Each row of a before or after table is a point. One or more steps were done to the points. Then noise was added and the rows were shuffled. The steps act on how far a point lies along the listed directions, d1 being the first. Write out the steps. A step turns or swaps two directions, mirrors them in a line or flattens them onto one, adds a multiple of one to another, or multiplies one. Angles are multiples of 10 degrees, from the lower direction toward the higher: turns from -170 to 170, lines from 10 to 170 but not 90. Use the fewest steps. Two steps may share a direction if one is a turn and the other turns, adds or multiplies; they go together, in the order done. Otherwise the lowest direction goes first.

Directions:
(1): [-0.54 -0.39 -0.32]
(2): [ 0.05  0.42 -0.61]
Before, 9 rows:
[[ 0.02 -0.56  0.06]
 [ 0.60  0.65  0.46]
 [-0.25  0.44 -0.70]
 [ 0.31  0.04 -0.10]
 [-0.25 -0.40 -0.06]
 [-0.32 -0.20 -0.65]
 [-0.13 -0.04 -0.68]
 [-0.19 -0.34  0.23]
 [ 0.34  0.19  0.95]]
After (9 x 3):
[[ 0.37  0.05  0.33]
 [-0.56  0.21 -0.79]
 [-0.13  0.74 -0.70]
 [ 0.12 -0.46  0.59]
 [ 0.04 -0.25 -0.23]
 [ 0.55  0.01  0.00]
 [-0.53 -0.50  0.49]
 [ 0.32  0.27  0.14]
 [-0.02 -0.58  0.39]]
Steps: turn d1 and d2 by -130 degrees

Directions:
(1): [0.65 0.47 0.18 0.23]
(2): [ 0.31 -0.43  0.54 -0.40]
(3): [ 0.40 -0.11 -0.62 -0.41]
(4): [ 0.24 -0.56 -0.14  0.59]
Before (12 x 4):
[[ 0.05 -0.45  0.19  0.19]
 [-0.04 -0.03  0.32 -0.31]
 [-0.14 -0.24 -0.58  0.36]
 [ 0.40 -0.42 -0.35  0.25]
 [ 0.16 -0.40  0.58  0.28]
 [ 0.38  0.24 -0.24 -0.23]
 [ 0.02  0.38  0.66  0.22]
 [ 0.24 -0.89  0.18  0.12]
 [-0.29 -0.21  0.80  0.84]
 [ 0.27 -0.10  0.25 -0.23]
 [ 1.33  0.56  0.25  0.23]
 [ 0.44 -0.23  0.30 -0.37]]
After:
[[-0.63 -0.19  0.37  0.19]
 [-0.39  0.33  1.15  0.02]
 [ 0.09 -0.29  0.19  0.13]
 [-0.10 -0.24 -0.52 -0.23]
 [ 0.25  0.54 -0.17 -0.12]
 [-0.04  0.00  0.82 -0.37]
 [ 0.27  0.27  0.03 -0.67]
 [ 0.20  0.13  0.50 -0.32]
 [ 0.60  0.17  0.70 -0.71]
 [ 0.17 -0.40  0.20 -0.46]
 [-0.91 -0.50 -0.19 -1.03]
 [ 0.05 -0.30  0.14 -0.25]]
Steps: add 0.5 times d4 to d2; turn d1 and d4 by -160 degrees
